Every row gives one point. The last column is the point's height on a tilted bowl or saddle (a function of degree 2), plus a little noise. Count its main directions that bend up, bend down and stay straight.
In the rows, 128 means zero.

Points (10 x 3):
[[ 94 142  89]
 [151 103  89]
 [ 54 182  78]
 [ 47 151  76]
 [118 146  94]
 [146  37  68]
 [ 57 145  79]
 [180 121  91]
 [107 147  92]
 [168 153  96]]
Directions: 0 up, 2 down, 0 straight

Points (16 x 4):
[[176 142 124 119]
 [248 204  76 246]
 [146 139 130 119]
 [106  74 117 141]
 [101 153  77 105]
 [110  68 166 125]
 [ 94 168  99 105]
 [117 104 158 120]
 [105 154 137 126]
 [ 58 126  53  84]
 [119 219 183 184]
 [196 110 189  30]
 [134 201 118 141]
 [138 152  98 126]
 [101  63 149 141]
 [ 98 166 157 138]]
Directions: 2 up, 1 down, 0 straight

Points (23 x 5):
[[137  93 115  94 105]
 [ 85 171  81 108  86]
 [118 147  95 125 101]
 [126 129 132  78 103]
 [149  86 100 249   7]
 [ 84  65 161 157 132]
 [126  19 114 111  77]
 [ 90 132 165 111 108]
 [ 94 143 183 108  92]
 [ 52 143  67 100 105]
 [133  86 169  90 100]
 [172 178 173 114 125]
 [164 131  83  56  97]
 [164 125  96 175  84]
 [164  85 145 149 109]
 [120 133 117 149 112]
 [199 160 193 138 139]
 [118 124 172 143 112]
 [182  69 126 117 117]
 [151 114 120 143 112]
 [137 180 106 155  91]
 [128  59 139 164 102]
 [121 156  70 100  77]]
Directions: 1 up, 3 down, 0 straight

Points (25 x 5):
[[119 133 134  91  89]
 [189  99 210 106 160]
 [104 167 156  94 132]
 [143 154 172 143  82]
 [118  96 211 196  95]
 [ 75  78 105 155  99]
 [156 187 151 133 124]
 [ 92 137 132  97  98]
 [133 173  17 175 234]
 [137 117  91 157  89]
 [183 102 100  87 111]
 [150 123  87 104 101]
 [142 163 117 168  82]
 [100  97 153 157  59]
 [186 125 159 152 106]
 [ 32 183 114 154 176]
 [ 56 173  84 135 175]
 [126 106 172  72  93]
 [ 39  94 149 204 117]
 [ 74 104  66  24 175]
 [ 41 118 213 147 125]
 [191 113 212  82 183]
 [176 117 132 131  93]
 [142 168 115 114 117]
 [134 168 172  45 209]]
Directions: 3 up, 0 down, 1 straight

Points (39 x 7):
[[138 158 182   9 122 140 175]
 [138  61 128 107 148 209 175]
 [120 131 107  87  41  79 127]
 [153  34 117 125 167 124 169]
 [118  95 115 222 137 115 142]
 [156 180 159 140 158 153 108]
 [ 84 123 102 138  98  82  95]
 [ 47 201 109 186  93  81 140]
 [164  84 124 166  86 126 134]
 [125 176  97 123 117 118 124]
 [198 112  46 175 167 166 163]
 [ 79 131 138 166  61 123 129]
 [122 112 229  83 184 157 172]
 [161 104 133 128 109 153 140]
 [209  93 191  34  91  19 249]
 [129 108  86 135 115 209 164]
 [166 109 174 194  89 125 140]
 [ 90 156  89 123 168 145 114]
 [156  99 121 150  47 143 153]
 [149  66 166 198 128  84 121]
 [171 179 161  67  85 120 167]
 [ 75 110 103 113  99  67  84]
 [130 121  91 115 109 121 125]
 [111 149 120 122 166 107 118]
 [ 94 112 164  50  99 188 165]
 [190 167 149 127 171 105 125]
 [128 164 138  93 157 167  99]
 [146 145  92 179  81  84 115]
 [154  72 135  70 132 167 164]
 [ 73 125 129 186 111 241 217]
 [167 102  95 241 146 139 170]
 [123 162  65  84 221  61 161]
 [129  71 226 183  97  56 124]
 [ 77  64 101  86 162  97 126]
 [ 86 154  69 161 197  99 140]
 [157 142 157 174 216  82 151]
 [146  56 115  96  95  63 116]
 [102 149 162  95 127  17 139]
 [179 112 157 156 160 108 133]]
Directions: 4 up, 1 down, 1 straight

Points (68 x 9):
[[ 83  57 102 171  81 103 193 151  84]
 [193 115  54  81 147 140  97 135 148]
 [127  67 106 118 104  81 138 171 125]
 [134 156 124 102 135 161 105  62 102]
 [215 136  62 178  79  83 161 189  38]
 [194 102 114  58 144  74 102  99 130]
 [167 200 110  98 123 161 161 163 115]
 [140 121 193 112 115 181  94 206  62]
 [ 89 102 151 103 156  98 117 133 138]
 [158 117  80 151 132 164 141 188  98]
 [114  60  87 184 142 126 113 126  71]
 [ 85 151  97 102 132 171 122 120 121]
 [113 116  98  92  72  57 149 170 128]
 [ 51 145 141 139 153 162 139 106  98]
 [ 78 140 129 173 127  84 101  77  99]
 [147  94 168 173  67 118  76 137  78]
 [147  68 147 132 125 135 142 159  95]
 [173  96 107 142 108 117 117 117 101]
 [130 183 128 154 128  90 120 178  71]
 [125 121 128 182 177 134 166 117  82]
 [ 96 135 178  78 156 172 117  78  93]
 [ 71 127 136 142  82 133 160 224  84]
 [ 79 153 187 112  21 147  84 152 160]
 [186 112 141 162 106  83 169 130  90]
 [143 139  88  83 159  89  96 124 121]
 [123 102 178 167 140 152 121 146  99]
 [153 122  65 157 112  81 136 213  73]
 [156 167 141 125 150 237 212 182  54]
 [125 172 105  75 167 212 122 104 112]
 [214  69 210 114 109 159 173 121  36]
 [104 129 128 156 119 146 125 141 109]
 [156  71  44 115 129 103 122 123 122]
 [171 174 159  42 145 111 132 141 112]
 [128  62 185  85 163 162 150  71  64]
 [183 186 180 133 178 112 199  99 114]
 [ 97 143  98 124 195 125 176 146  75]
 [120  90  84 164 167  71  94  80  80]
 [153 113 107 133 115 114 199  95  85]
 [136 159 171 137 172 133 111 108 114]
 [120 154  65 133 110 128 159 110 109]
 [128 206 142 120 186 137 181 135  84]
 [168 170 107 192 124 169 152  60  67]
 [ 62 123 120 143 203 126 175 178  36]
 [118 127  86 127 136  90  43 135  85]
 [166 141  62 122 105 187 101 168 147]
 [167 137 114 145  95 106 103 139  94]
 [147 157 186 103 143  98 176 190 106]
 [150 152 108 117 147 135  68 151 105]
 [128 102 150 103  95 105  98 141 127]
 [110  99 137 123 135  75 136 138 145]
 [137 116 157 127 117 212  96 108  90]
 [120 151 119 113 132 141  86 146 116]
 [143 130 127 151 166 153 151 233  48]
 [173 106 168 128  93  99 154 180  90]
 [128 163 149 139 169 106 126 160 102]
 [108 166 164 174  96 143 107 116 108]
 [156 230 175  70  78 180 116 132  88]
 [131 146 145 118 140 152 176 165  94]
 [117  66  77  78 121 141 126 148 102]
 [131 148 137 127 103 145 100 164 111]
 [105 181 132 156  59 111  27  36  54]
 [136  36 138 211 163 146  54 101  15]
 [171 133 104  93  56 123 127  81  77]
 [150 176 112  26 160 122 145 145 111]
 [156 128 115 113 181 121 124 143 125]
 [223 108  92 149 136 112 133   7  45]
 [154 187 143 115 149 104 103 116 105]
 [122 128 102 140 132 129 135  78 101]]
Directions: 2 up, 5 down, 1 straight

Points (70 x 9):
[[149 184 211 136 141 139 178  93  75]
 [126 145  71 149 182 158 124 171 121]
 [145  68 161 146 148 102  58  49 157]
 [109 193 165 100  75 100  94 109  57]
 [136 155 128  90  74 105 106 172  98]
 [128 175 170  99 171 113 129  72  94]
 [117 121 119  81 130 143 114 100 136]
 [124 160 123  97 135 170 133 111 121]
 [122 129 135  89 106 172 113 152 110]
 [116 186 126 163 123 210 121 114  87]
 [109  49 128 132  98  90 107 140 121]
 [142 122 179 109 100 124  99 204  90]
 [131 155 128 175 163  84 150 166 170]
 [108 179 138 127  88 103 130  78  79]
 [103 124 133 158 125 191 156 166 123]
 [103 117 127  44  81 106 158 198 127]
 [153 107 148 104 125 125 111 181 109]
 [108 121 188 157 143 156 116 111 136]
 [151 132 164 133 158  83 145 136 146]
 [154  99 116  56 204 118 135 154  57]
 [214  92 131 126 190 167 132 139 188]
 [151 127 107 138  60 117 163  84 132]
 [123 136 141 121  56 152 106 113 120]
 [ 90 212  43 129 104 147 134  84   7]
 [116  84  77 121  74 139 132 127 141]
 [161 186  56  81  65 131 131  53  96]
 [103 134 123 136 177 117  96 135 159]
 [ 84 112 139 161 185 121 170  27 139]
 [ 96 128  73 182  91 122 164  98  91]
 [249  98 112  79 139 131 140 162  62]
 [ 88 161 100 118 186 148  85 168  90]
 [130 126  97 127  79 106 131 131 122]
 [180  66  70  76  63 141 142  62 194]
 [ 77 105 184 111  86 149  63 119 109]
 [143 155 177 131 122 185 145 146 115]
 [ 83 187 106  78 145 178 124  70  55]
 [ 93 147  77 141 156 104 119 101 118]
 [107 169 155 119  78  83 138 118  83]
 [111 177  95 170 137 129 101 166 104]
 [ 75 159 102 114 133 137 128 159  87]
 [139 190 183 221 160  98 128 190 205]
 [146 107 176  61 128 131 171 123  95]
 [153 145  95 125 154 120 126 122 146]
 [126 180 121 168  96 109 131 116  86]
 [105 128 117  76 115 166 137 144 119]
 [162 123  99 109 101  51 155 177  67]
 [143 105  72 120 132 151 101  96 142]
 [130 119 116  85 163 166  57 171  58]
 [138 102 120 127 122 189 123 136 143]
 [ 75 101  51 175 131 120 130 170  60]
 [143 126 135 117 123 167 152 138 153]
 [153 146  76 160 136 162  85 111 130]
 [137 152 174 125 170  93 100 151 159]
 [136 150 175 123 139 101 137 145 125]
 [ 97 164 153 161 145 118 156 141 123]
 [142 136 129 112 123 119 186 183 122]
 [ 67 116 144 120  83 139 101 148 132]
 [157  92 101 188 151 109 165 107 170]
 [ 99  86 221 166  74 167 144  87  76]
 [ 88 153 183 152 186  74 216 127  61]
 [ 67 172 155 105 133 127 191 104  33]
 [ 98  85  76 118 160 175  94 119 100]
 [145 124 223 193  91 146 127  76  75]
 [ 86 114 126  89 166 115 155 153  95]
 [ 87  76 112 114 168 143 168 151  97]
 [137 158 107  95 116 163 128  51 153]
 [155 127 123 157 143 156 102 108 172]
 [122 112 134  73 148 168 152 116 126]
 [126 133 162  94 199 185 199 127 117]
 [ 81  60  85 137 163 112  88 123 110]]
Directions: 2 up, 5 down, 1 straight

Points (70 x 9):
[[124  89 210 188 112 169 128 146 136]
 [248 166 106 129 127 139 140 113 101]
 [120 175 179 133  61  80 131 136 108]
 [166 223 131  94 142 142  91  97  86]
 [138 160 125 115  92 116 138 161 110]
 [165 139  91 157  85 151  73 104 117]
 [137 142 121 122 138  61 169 202  60]
 [102 163 121  99 125 142  96  83 120]
 [ 57 145  89 147 106 171 102 139 104]
 [154  76 196 109 104  75  67  92 138]
 [110  70 136 184  82  75  95  71 142]
 [178 124 125  79 114 103 194 148  83]
 [149  84  83 116 179 176 145 161  68]
 [114 143 119 126 124 120  99 124 133]
 [159 129 144 111 150 109 162 127 122]
 [ 81  88  45  61 168 129 122 147  48]
 [ 86 138 182 139  90 109 104 123 134]
 [  7  99 228 226 171 134  50 102  26]
 [133 114 130 113 120 190 100 159 107]
 [181 136 164 162  65 120 102 160 127]
 [115 139 129 118 165 118 194  97 122]
 [114 116 182  71 146 125 147 127  96]
 [127 133  89 121 122 133 142 111 131]
 [223 116 105 182  72 103 122  65 142]
 [129 179 134 130 113  84  83  74 138]
 [ 94 109 156 171  90 111 170 142 118]
 [108 149 153  84 185 160 121 150  80]
 [184 121 128 125  94 208 141 129 115]
 [159  99  34  97 155  81 163 149  78]
 [106  83 102 180 158 204 132 129  98]
 [149 138 114 180 116 142  40  77 125]
 [152  53  57 109 174 102 108 126  83]
 [127  68 181 107 204 115 169 101  71]
 [110  89 202  91  69  40 143 197  13]
 [129 169 133 151 132 143  51 103 123]
 [109  93  79  29 165 143  95  90  33]
 [219 149  65 101 121 145  14  87  39]
 [138  98  93 159 112  84 151 157 109]
 [ 59 140 183 221 151 139 204 103  74]
 [ 23 127 177 135  75  84 111 131  95]
 [124 144 102 104 215 155  92 136  56]
 [170 127 134 122 130  73  81 163 113]
 [211 155 226 152 137 133  98 123 143]
 [131 142 107  71 122 119  73 199  41]
 [187 124 145 119  38 158  44 122 105]
 [163 166 113 172  97 110 124 137 124]
 [171 151 204 148 107  59  97 182  95]
 [145 119 127 101 137  51  79 190  72]
 [ 56 158 114  89 109 143 126  92 120]
 [171 120 217 165 140 187  83  65 145]
 [133 114  99 170 174 119 117  37 124]
 [143 133 156 180  52 139 100 108 142]
 [127 106 196 168  65 114  75 118 146]
 [121 111  69 122 143  65 117  57 145]
 [143 106 101 142  65 131 105 142 112]
 [142 113  68 149  81 121  92  98 118]
 [115 148 110 205  91 122 124 100 126]
 [115  53  86 108 162 106  85 197  42]
 [186 145  74  80 149  68  65 102  92]
 [ 84  79 101  97  41  88  98 170  53]
 [176 166  79 138 172 123  54  75  90]
 [ 90 167  71 134 149 133 200  47 123]
 [162 155  98 119 172 170 115  75  97]
 [146  91 167  71  70 188 182 201  46]
 [164  85 115 137 111 214 101 141 100]
 [114 156  93 185 105 117 156 109 125]
 [102  26 165  92 139 126 116 135  83]
 [ 63 220  78 112 228  96 126 100  43]
 [176 112 114  91 158  82 128 164  85]
 [119 101 130 149  94 150 193  13 132]]
Directions: 0 up, 6 down, 2 straight

Points (76 x 9):
[[ 84 166 109 139 169 114  71 104 100]
 [157 202 175 126  98  81 128  84 160]
 [126 125 144 165 105 105  91 127 127]
 [ 88 212 167 110 102  78  90 103 145]
 [131  76 117 155 107 130 126 170 113]
 [172 164 132 124 100 164  93  75 127]
 [157  96 111 140 144 151 175 166 132]
 [ 82  99 103 201 136 107 131 102 101]
 [135  70 151  81  73 143  84 139  89]
 [177  70 118 176 169 142 157 116 125]
 [ 71 145 124 107 101 103 158 135 136]
 [186 103 132 174 171 108 176 142 131]
 [113 123 139 156 161 103 111 149 125]
 [190  94 114 185  78 178 129 129 116]
 [ 68  91 168 102 108 137 163 116 111]
 [164 165 134  98 104 145 110 162 151]
 [147 126  92  98  99 132  99 201 107]
 [135 101 113 131 165 124 173 115 134]
 [ 65 118  80 152 173 194   7 141   7]
 [158 177 101 112 161  39 136 157 130]
 [171 156 186 165  72 116 130  89 140]
 [191  83 115 205 118 146 158 157 119]
 [170 180 113 170  78 117 157 163 146]
 [137 128 138 133 123 111 141  97 148]
 [120 115 112 176 103  94 147 175 121]
 [138 171  98 144 112  93 106  86 132]
 [179  92 124 101  71 157  64 126  90]
 [ 87 139 100 178  59 187 155 100 102]
 [177 161 138 109 105 148 178 102 155]
 [106 133 106 130 140  43 200 110 114]
 [ 64 167  88 156 179 194 113 161  82]
 [135  47 106 134 151 166 116  91 104]
 [178  34  84  57 140  95  58 158  26]
 [ 96 180  86 126 184 150 142 124 119]
 [131 205 146 129 169  73  91 147 142]
 [105 160 129  84 113 105 132 109 149]
 [169 178 182 147 120 128 147 233 149]
 [129 112 149 159  90 163 176 157 137]
 [146 124 158 214 130 114 136 114 130]
 [126 120 126  89  91 146  94 105 122]
 [129 110 170 125 103 117  75 124 118]
 [116 146 204 192  82 155 110 155 118]
 [121 154  70  43 162 109 215 186  97]
 [119 181 122  59  65 112 119 102 139]
 [ 47 155 132 143 101 122 132 144 120]
 [ 68 109  91 135 105  99 170 112 105]
 [ 80 127 131 144 136 154 158 131 131]
 [158 137 206 215 116  89 143 177 118]
 [138 149 137 100 153 174 127 123 140]
 [134  90  96 175  87 157 198 137 120]
 [ 92 102 151  70 145 100 142  48  95]
 [134 153 136 115  93 132  68 120 128]
 [127 107 130 187 198 135 159 169 112]
 [ 86 157 180 187 133 136  78  68  92]
 [127 139 133 106 167 127  85  87 119]
 [180 102 166 113 136 158  65  75  97]
 [ 74 132 108 173  92  99 182  84 110]
 [179 157  98  83 147 241 136 138  92]
 [117  42 127 113 142 107 120 153  88]
 [168 121  94 152 141 171 119 125 130]
 [ 92 133 108 112  84 171 129 199 109]
 [186  66 150 102 174 121 138 170 104]
 [169 178 156 109 220 103 133 112 130]
 [123 168 187  53 189 115 109 155 138]
 [156 133 152 209 123  76 118  86 118]
 [112 177 180 102 117 115 138 175 172]
 [143 155 147 144 128 136 176 124 162]
 [183 132 118  93 141 154  89 164 120]
 [170  81 189 155 141 148 151 176 118]
 [172 114 142  82  83 119 156  95 137]
 [154  93 167 115 139 102 108 141 125]
 [145  80  96  86 115 124 177 101 116]
 [147 155 156 140 111 124  91 161 144]
 [ 54 130 165 101 106 134 142 127 124]
 [ 75 163  81 155 174  50 138 132  90]
 [110  48 172 109 116 119 166 133 102]]
Directions: 0 up, 7 down, 1 straight

Points (64 x 9):
[[132 123 164 159  95 130 100 104 138]
 [123 202 117 140  73 167 148 217 243]
 [148 113 155 109  58 116 208 200 188]
 [120  94 153 129 149 121 136 136 130]
 [116 104 112 118 103  94  82 146 126]
 [111 121 115 190 121 128 111 126 156]
 [124 154 174 185 223  82 123 177 146]
 [ 79 169  91 188  40 133 115 170 194]
 [154 129 111 118  97 166 141 170 168]
 [169 168 131 160 195 116 101 111 140]
 [118 208  79 129 150 118 156 152 171]
 [101  83 132 146 136 133  81 100 125]
 [ 55 182 110 106  69 133 138 172 176]
 [101 106  57 203  69 176 175 174 234]
 [164 113 146 133 138 128 110 145 127]
 [180 177 149 112 199  95  86  94 112]
 [181 153 169  78 136 111 155  89 112]
 [150 190 162 215  88 202 187 121 223]
 [136 124 163  83  70  58  99 214 159]
 [111  44 123 108 117  15 160 136 137]
 [ 71 186 156 164  58 232 125 116 204]
 [ 80  95  68 117 170 141 139 100 168]
 [ 68 150 191 201 164 108 212  76 178]
 [133  94 155 175  17  70 173 159 241]
 [153  82  65  96  62 167 167 148 176]
 [155 193  90 120 115 123  92 126 164]
 [141 202  84 207 153 181  95  32 203]
 [162  91 167 158  38  64 146 161 205]
 [156 145  30 137 165  68 136  59 191]
 [159 179 165 182 189 146  36 102 136]
 [126 184 105 149 137  61  64 175 162]
 [162 116  99 124 160 150 131  64 157]
 [190 121 142 126  63 131 109  80 167]
 [164 111  92 129 121 104 133 135 147]
 [178 133  82 111 116 159 106 113 154]
 [161 187 143 149  66 134 125 116 189]
 [136  88 111 157 155  89  84 143 146]
 [ 65 104 138 123 105   7 163 110 119]
 [114  76 138 164 118  54  98 119 135]
 [112 113 182 162 107 136 145 145 156]
 [146 148 132 144 104  89 141 141 147]
 [100  61 137 100 145 158 191  96 174]
 [216 125  90 152 122 142 127 221 217]
 [129 121 167 117 168 125 138 154 122]
 [ 57 128 145 122 141 114 121  54 130]
 [ 75  82 120 155  88 214 121 135 178]
 [ 80 126 176 141 146 110 119 154 133]
 [137 122 176 180 128  74  77 178 150]
 [115 141 102  53  55  56  97 148 122]
 [124 158 195  97 114 100  74 107 106]
 [ 87 169  78  97 139 127  90  88 134]
 [133 136 118 129 154 156  35 140 139]
 [157 136 126  73 127 135 119  63 133]
 [118 134 188 149 110 104 112 113 123]
 [118 106  92 134 171 170 128 180 186]
 [ 79 126 166 143 166 128 102 173 151]
 [100 113 128 120 144  92 162  92 132]
 [136 121 134 111 104 105 107 166 135]
 [113 123  72 104 195 125 164 116 162]
 [104  67 142 138 207  69 109 116 132]
 [ 98 123 170 190 175  53 100  40 121]
 [126 112 172 133 137 152  91 138 127]
 [142 163 150 138 168 133 112 141 135]
 [203 121 146  96 142  78 101 106  92]]
Directions: 4 up, 1 down, 3 straight

Points (66 x 9):
[[191  87  87 121 133 172 124 102  96]
 [191 150 163  85  71  60 127 125 113]
 [207  79 168 116 139  98 118 133  96]
 [148  96 170  71 139 132 142 145 122]
 [150 160 138  91 106 170  84 169 117]
 [108  72 124 160 127 198 100 102  86]
 [ 99 125 173 126 174 144 121 118 104]
 [111 242 141  98 185 154 117 146  71]
 [158 141 169 208 127 112 112  77  93]
 [125 172 189 167  95 134 119 116 103]
 [189  90 130 114 169 135 166 193 132]
 [188 101 154 163 159 157  45 133  76]
 [197 149 167 109 140 147 127 104  96]
 [171  92  99 165 140  94 101  92  87]
 [112 165  96 168  86 156 167 107  68]
 [107 161 163  88 157 168 140  93  74]
 [127 129  98 203 141 186 116 249 111]
 [119 178 171 155 100 150 128 138  96]
 [163  59 196 135  90 112  59 168  93]
 [106 116 136 117 116  47 143  88  98]
 [157 114  97 119 128 172 144 180 119]
 [105 103 128 132 169 154 137 144 115]
 [140 153 103 129  94 135  84 159 133]
 [ 92 163 153 157 152 123 141 134 108]
 [139 203 154 177 114  93 176 129  64]
 [172 134  96 158 136  91 145  80 101]
 [139 129  56  93 138 115  84 100 107]
 [ 55 115 142 188 127 125 155  90  99]
 [108  94 114 101  95 197 176  77  79]
 [ 78 131 186 127 147 178 111 149  97]
 [115  84 138  34 114  66  46 192  92]
 [112 189 117 106 143 145 146 103  91]
 [180 170 136  88 109  85 115 141 129]
 [164 125 128  73  63 159 191 144 104]
 [160 115 118 186 144 138 160 117  98]
 [134 166 167 130 125 117 144 166 117]
 [156 112 115 136 111  52  30 126  58]
 [116 167 153 162 131 135 165 134  86]
 [ 98 174 101 100 140 179 166 147  69]
 [167 158 202 146 161 146 226 143  51]
 [126 107 113 159 146  69 160 139 103]
 [ 76 109 119 117 134  75 199  83 104]
 [143 140 120 155 157  60  87  93  93]
 [146 154 241 122 158 185 186 156  55]
 [159 157  80 108 130 123 145 140 122]
 [187 130 155 157 120 154 164 123  94]
 [ 96 170 163 155 129 155 130 101  86]
 [156 124 179 156  74  92 151 159 103]
 [ 75 119 119 131  84  88 117  97 117]
 [144 179 139 138 147 187 138 144  67]
 [ 68 102 179 143  93 156 116 133 118]
 [106 115 109 141  80 130 108 133 126]
 [111 131 139 174 124 122 173 132  94]
 [104 162 155 159 113 148 142  84  87]
 [112 166 166 120 173 122 108 167 127]
 [105 194 177 110 140  69 153 147 119]
 [123 133 111  97  82 139  73  98 108]
 [129 178 162 130 162 135 196 176  74]
 [ 87 177 157 162  82 106  63  88 115]
 [ 76 160 116 130 107  95 169  69  99]
 [137  99 207 159  76 181 163 128  91]
 [134 127 137 115 171 148 120 111 100]
 [124 171 138  93 166 143  89  91  85]
 [152  88 130 133 182 122  18  84   7]
 [ 83  80 126 121 200  68 164 155 123]
 [110 134 129 111 164 146 198  82  85]]
Directions: 0 up, 2 down, 6 straight
